Each row of a before or after table is a point. One or more steps were done to the points. Then noise was added and the rows were shuffled. The steps act on columns, c1 being the first. Write out the steps. A step turns or swaps two columns, mirrors them in a line or flattens them onto one, adds a multiple of one to another, or multiplies or shifts one. Angles are multiples of 10 degrees, from the lower column toward the higher: turns from -170 to 170, lines from 10 to 170 but not 90. Use the fewest steps. Two steps may share a column if one is a turn and the other turns, adds or multiplies; they go together, in the order done. Otherwise the lowest column goes first.
(in the rows, 128 means zero)

Before (8 x 3):
[[170  73 118]
 [135 137 127]
 [139 164  56]
 [132 139 133]
 [123 149  89]
 [ 74 157 141]
 [167 104  89]
 [116  94  78]]
After, 8 rows:
[[183 100 177]
 [ 58 150 106]
 [134 137 120]
 [143  71  70]
 [137 131 119]
 [122  98  96]
 [112  69 143]
 [179  82 137]]
Steps: multiply c1 by 1.3; turn c2 and c3 by -70 degrees

Before (14 x 8):
[[ 89 164  92 122 148 121 156 183]
 [ 76 182 102 124 198 156  95 165]
 [ 95 157 140 141  45 122 147 155]
 [121 150 140 188  95 126 141 140]
 [ 60 174  80 112 160  91 111 169]
 [127 117 161  97 142 132 124 109]
 [155 144 132  89 115 111 118 120]
 [ 91 135 117 188  66 115 130 122]
 [119 122 119 148  39 146 117 131]
 [167 137 118  66 145 146 149  87]
 [145 109 155  94 142 141 106 131]
 [103 202  97 119 148 110  96 171]
 [133 157  63 105 158 106 140 182]
 [148 123 156 107 142 166 145  88]]
After, 14 rows:
[[ 80  43 157 103 148 150  42 162]
 [ 60  77 175 141 126  94  84 168]
 [ 95 155 107 131  42 125 180 157]
 [132  85 198 130 134 100 161 176]
 [120 191 129 102  65 132  99 132]
 [ 93 161 111  81  77  84 137 119]
 [122 131 121 166 146 149 115 110]
 [166 109 172 160 133 172 178  86]
 [116 130  93  84  87 101 161 141]
 [ 91  88 161 121 120 113 200 185]
 [ 99  63 157 135  95 103  42 169]
 [151 124 117 133 143 179 168  88]
 [144 132 117 160 154 166  75 135]
 [160 123 142 166 107 137 106 124]]
Steps: mirror c2 and c5 in the line at 110 degrees; turn c3 and c4 by 150 degrees; turn c4 and c6 by 30 degrees; multiply c7 by 2.5

Before:
[[113 145 119 143 133 121 137 132 178 147 129 100]
 [109 147 104 114 130 158 105 133 153 141 185 111]
 [131 142 127 171 137 132 129 102 140  91 122 128]
 [156 161 181 128 127  91 155  90 128 118 124 168]
 [116 151 155 112 135 146 120 134 151 112 127 134]
 [ 77 114 135 104 131 127 114 120 144 154 150  96]
 [ 90 174 124 138 106 135 140 135 119  98 131 120]
 [120 155 113 148 167 113 127 151 147  86 117 175]
 [139 155 153 169 118 136 117 143 123 116 140 115]]
After, 9 rows:
[[121 151 165 114 144 118 147 125  62 103 125 137]
 [157 175 111 137 159 138 137 137 146  96 133 131]
 [134 156 101 167 115 116 137 148 114 115 138 129]
 [137 113 165 117 179 113 127 153  92 179 125 101]
 [126 145 201 136 151 106 162 146  97 149 130 121]
 [125 145 249 142 144 135 124 150  39 160 130 111]
 [ 92 155 185 149 142 125 113 106 106  39 132 177]
 [120 160  97 128  98 152  88  72  91 118 131 126]
 [119 143 157 165 129 131 133 107 106 106 144 107]]
Steps: mirror c1 and c5 in the line at 130 degrees; multiply c9 by 3; turn c3 and c9 by -130 degrees; flatten c4 and c11 onto the line at 20 degrees; swap c6 and c7; turn c8 and c12 by 50 degrees; add -1 times c12 to c10

Before, 8 rows:
[[122 128 111 140 109 144 191 119  99 134 200 131 152 106 103 138 129 197
  130  86]
 [142 125  85 100 184 150 143 184 152 151  60 163  97 139 148  46 136 119
  117 127]
 [158 113 104 130 122 125 133  87  98 130 183 150 129  87 154 138 150 199
  112 120]
 [107 109  93 148 150 157 117 128 129 136 184 124 156  90  85 155 100 187
   74 120]
 [133 164  64 228  34 138 101 174  88 141 144  90  96 187 151 156 149 146
  124 100]
 [138 156  82 102 188 109 150 160 131 123  65 120 104  76 184  66 119  79
  115 117]
 [122 135 111 212  83 103 116 137 114 135 176 115 113 204 165 139 173  98
  110 135]
 [119 120 101  78 195 137 135 174 123 141  81 106 102 108 159 103 159 116
  140 139]]
After (8 x 20):
[[123 134 111 139 110 144 193 125 100 132 201 130 154 132 137 138 131 199
  111  84]
 [138 111  81 102 191 108 110 155 130 123  65 120  99 124 153  66 127  77
   73 120]
 [118 161 101  77 195 134 114 168 127 140  82 104  93 143 138 103 120 116
  108 137]
 [125 158 110 213  80 103  95 131 114 133 176 115 112  97 138 139  97  98
  203 134]
 [158 161 104 128 121 125 115  89  96 131 181 151 138 118 136 138 132 198
   82 118]
 [132 137  64 224  36 141  94 170  88 142 145  92  88 114 130 156 102 146
  185  99]
 [143 144  83 101 185 153 124 180 154 149  60 161  86 114 139  44 133 117
  137 128]
 [105 125  93 148 146 156 145 130 128 136 183 122 157  81 116 159 170 185
   82 120]]
Steps: add 0.3 times c3 to c2; turn c2 and c17 by -130 degrees; turn c7 and c15 by 40 degrees; multiply c15 by 0.4; turn c8 and c13 by -10 degrees; mirror c14 and c19 in the line at 50 degrees

Before, 8 rows:
[[ 83 167 115 141 147 102 142 137 103 128 100 119 142 157 130 132 104 167
  140 137 128 153 139 118 141 119 137 137 163 151 103 137 118  98 154  83
  131 241 131 135 104 136 100 118 164 138 108 116]
 [127 176 132 126 119  97 148 130 106 139 141 142 143 160 149 122 121 148
  142 156 152 123 108 113 143 117  85 133 104 131 102 130 123 145 159 170
  106 110 117 125 136 143 106 147 154 112  81 114]
 [193 169 103 136 168 182 158  63 119  78 100 178 113 147 136  93 110 157
  136 146 116 133  92 129 104 111 128 167 148 114  92 137 185 104 121 144
  138 110 125 130 137 124 151 127 170 112  99 133]
 [146 135 149 108 175 118  74 129 117  31 101 116 140 152 140 104 146 157
  131 121 121 135  95 183  85 139 156 118  75 118 144 152 132 147 123 170
  102 112 150 126 116 161 225 121 165 143 192 146]
 [100  89 151  68 131  97  42 130 195 139 105 124  85 118 161 106 115 152
  126 118 123 128 121 127 124 119 154 110 161 141  92 136 121 152 121 143
  135 152 143 139  96 157 109 133  92 100  97 127]
 [ 73  49 143 125 122 103 149 125 134  49 100 165 109  89 130 134 155 135
  131  99 109 153 130 110 139 113 158 169 149 164 114 129 179 104 148 154
  121 177 120 135 121 134 114 124 177 134  90 112]
 [167 168  96  81 126 149 155  83 176 126 138 151 146 103 154 129 208  35
  108 135 111  58  89 163 149 132 126 131 144 135  92 161 143 122 151 118
  136 197 109  94 249 127 112 164 152 104  99 110]
 [ 81 146 124 109 130 182 151 128 116 124  98 119 130 137 163  90 121 152
  136 141 147 147  90 155 135 127 136 103 146 133 129 134 148  90 116 164
  138 119 119 152 103 178 133 120 177 113 103 117]]
After, 8 rows:
[[125 176 135 102 119  97 147 130 132 140 141 138 141 157 151 122 119 146
  144 158 151 121 101 115 145 112 163 132 107 134 103 129 120 145 156 170
  109 110 137 120 136 140 102 118 155 113  81 114]
 [169 171  94 160 126 148 154  85 167 130 136 145 145 102 155 128 207  36
  108 134 112  59 123 159 151 128 159 132 144 136  93 161 142 120 149 116
  138 195  77  94 245 130 111 134 153 105 102 114]
 [145 133 150 159 178 115  79 127 164  34  99 113 138 152 139 105 148 158
  128 119 122 134 123 182  82 140 118 119  74 116 144 148 133 141 123 171
  100 113 151 124 114 161 223  87 167 141 197 147]
 [ 78 166 113 125 149 103 142 141 110 128 100 123 142 157 130 135 104 165
  140 138 128 150 122 117 141 117 114 140 161 153 104 134 116 100 155  84
  132 241 150 135 102 133 103  85 164 137 111 112]
 [101  92 153 193 129  98  41 130 159 141 106 123  84 118 162 108 114 151
  127 115 124 130 168 128 124 122 147 111 158 141  88 138 122 153 121 140
  137 154  86 140  94 155 113 102  87  99  96 127]
 [ 74  49 141 147 123 105 153 125 122  46  98 165 109  88 128 133 156 134
  131  99 109 155 126 107 142 117 105 165 149 164 113 129 181 103 147 151
  124 178 119 139 122 134 113  96 178 131  91 110]
 [195 170 105 121 166 182 161  67 156  75 101 179 116 146 135  91 111 159
  136 146 116 134 107 128 105 111 120 166 148 117  93 135 183 104 123 144
  134 111 132 135 136 123 149  95 170 113 101 130]
 [ 81 145 125 145 130 182 151 129 155 123  97 117 130 136 161  90 119 154
  135 144 148 150  99 155 135 125 136 104 148 131 130 132 150  92 118 163
  138 119 131 150 104 176 136  88 177 110 101 113]]
Steps: turn c4 and c27 by -140 degrees; turn c9 and c39 by -50 degrees; turn c9 and c23 by 60 degrees; shift c44 by -30

Before, 10 rows:
[[147  98 143 145 143 160 128 178 171 146 145 107 153 168  91  99 109 127
  158 161 128 146 108 103 115 124 112 113 130 134 118 130 131  98 138 132
  124 149 164 112 124 115 117 127 143 165 110 134 142 102  81 108 126 126
  112 109 159 128  90 137 136 128 134 108]
 [101 107 120 146 155 103 154 177 106 151 118 139 106 113 118 112 139 150
  124 106  99 125 131 115 158 167 154 176 124 135 152 157 103 111 107 105
  135 116 115 102  99 112 113 120 130 126 110 116 133 116  96  86  95 148
  106 136 155  89 137  92 103  96 132  93]
 [ 96 127 111 137 119 112 157 154 127 137 135 159 119 107  95 121  99 133
  141 117 126 150 143 102  96 111 136 139 142 101 160 112 126 108 148 118
  152 120 134  99 107 125  91 127 146 118 131 143 108 114 107 101 109 123
  123 153 171 114 105  87 146 138  99 105]
 [114  97 139 119 148 115 116 186 139 131  97 127 143 130 124 127 111  98
  107 140  97 130  78 142 157 155 119 158 142 121 127  99 102 111 149 106
  109 177 177 129 123 101 135 115 114 141 108  98  96 141 141 142 118 111
  149  96 139 140 136 119 117 118 129 100]
 [136 116 137 160 123 111 103 140 118  96 111 126 116 108 109  89 158 103
  114 112 145 104 138 158 103 138 154 149  98 119 125 129 137 150 124 105
  137 119 168  93 163 114  93 156 137 174  98  86 106 141 113 140 128 131
  123 147 145 139 105  96 106 106 143  85]
 [118 143 133 113 132 133 125 120 119 114 119 160 160 143 115 103 129 105
   96 126 124 153 119 152 102 108 123 113 105 121 147 122 142 154 134 111
  132 125 114 121 128 116 111 122 120 139 113 145 123 152 131  91 148 150
  138 140 137 136 113 135 132 130 139  85]
 [143 129 108 155 174 139 111 132 161 119 134 135 144 131 150 134 123 158
  118 159 147 105 129 139 122 118 166 121 157  96 136 146 121 116 142 135
  151 118 169 128 156 101 110 119  87 135 156 118 124 108 104 119 143  99
  125  97 145  96 146 116 154 142  90 143]
 [145 101 156 132 152 167 115 153 132  96 110 144 162 164 136 124 149 118
  101 125 100 106  91  94 145 154 150 149 114 140 110 131 153 109 124 158
  156 122 152 152 102 116 144  92  90 143 116 151 123  95 100 149 123  87
  152 109 129  77 141 123 165 128 125 142]
 [113  87 169 120 115 160 123 130 146 104 140 125 130 107 132 121 130 150
  156 104 153  95 110 136 127 144 160 129 113 136 133 138 164 149 125 121
  113 154 118 157 105 153 143 102 129 118 131 115 151 110 126 144 107 145
  117 130 142 130 144 122 164 128 131 143]
 [154 105 140 134 133 128 159 138 108 130 143  95 143 138 140  81 120 127
  100 157 158 142 113 125 153 113 153 125 125 115 128 121 105 125 142 158
  140 159 163 148 110 132 115 101 136 141 122  94 154 101 120 128 139 135
  131 100 168 107 104 130 129  99 148 101]]
After, 10 rows:
[[131 116 135 159 126 113 160 138 118  96 139 119 127 106 107  86 159 103
  116 113 144 107 137  94 235 141 154 149 101 121 126 135 133 151 127 105
  137 120 170  92 164 113 121 155 135 178  97  82 108 138 110 142 126 126
  123 145 142 139 104  98 107 105 141  90]
 [106  95 139 117 151 114 159 188 139 130 111 118 153 131 125 126 114  96
  104 141  94 129  79  93  77 155 119 133 144 120 129 161 104 113 150 110
  109 176 176 131 123  97 147 117 113 143 108 100  96 140 142 141 118 127
  148  97 142 137 138 116 116 117 131 101]
 [139 143 135 112 131 135 136 122 118 111 126 142 174 148 117 103 126 106
   97 127 126 154 115 135 195 113 122 158 106 119 146 134 144 153 130 116
  133 127 115 121 128 115 113 125 118 136 117 147 123 166 131  90 148 151
  143 145 132 136 112 136 135 132 141  88]
 [122 106 121 145 157 104 123 177 106 154 112 142 104 113 123 108 139 152
  126 106 102 127 134  82 125 165 152 101 121 137 153  92 106 114 105 105
  136 115 113 101 100 113 159 120 131 125 114 119 131 127  94  88  90 163
  107 134 154  90 136  95 103  94 135  92]
 [104 128 112 134 119 113 108 159 126 138 104 160 111 104  96 125 100 134
  138 118 125 149 145 124 247 111 135  99 143 102 162 134 124 107 148 119
  153 124 136  97 109 127 118 129 146 120 134 148 109 132 102 100 107 146
  121 151 171 113 102  87 144 137 101 107]
 [131  91 168 121 117 162 118 134 142 103 139 133 114 105 135 122 131 151
  158 105 155  94 111 121  96 145 156 138 116 135 133 120 161 147 122 120
  116 152 115 156 106 154 120  98 126 114 133 112 151 111 127 143 106 151
  118 128 144 134 147 122 163 126 133 143]
 [116 124 107 154 169 142 136 131 163 119 150 145 154 129 150 135 127 155
  118 158 147 103 129 134 175 122 166 142 153  98 136 116 120 117 141 136
  147 117 169 127 154  99 133 118  89 137 155 114 126 115 106 119 144  99
  126 100 149  95 146 118 157 141  85 141]
 [107  98 157 134 154 164 152 147 133  95 130 160 177 164 134 126 150 119
  104 126  99 106  91 121  72 153 148  90 116 143 110 130 152 109 125 155
  156 122 152 148 106 118 133  92  91 143 115 152 125 110  97 146 123  92
  154 110 130  76 139 118 164 128 126 143]
 [141  98 141 145 144 164 117 179 172 147 136 120 139 167  93  99 107 127
  158 160 132 144 109 150 169 123 113 112 129 133 118 128 132 101 142 131
  128 151 164 116 125 115 125 124 141 163 110 134 139  98  84 107 126 115
  111 109 158 129  87 141 139 127 133 109]
 [152 108 138 134 137 129  99 140 110 131 112 112 157 140 138  83 122 128
   99 160 159 141 115 133 125 112 153 125 122 116 127 124 104 127 138 157
  139 156 167 143 114 133 157  96 136 140 122  91 151  84 121 132 140 112
  127 103 170 103 107 132 132 100 148 101]]
Steps: turn c1 and c54 by -50 degrees; turn c7 and c32 by -160 degrees; turn c7 and c11 by 60 degrees; turn c12 and c50 by 30 degrees; add -0.5 times c19 to c13; turn c24 and c28 by 110 degrees; turn c25 and c43 by 120 degrees; multiply c25 by 2.5
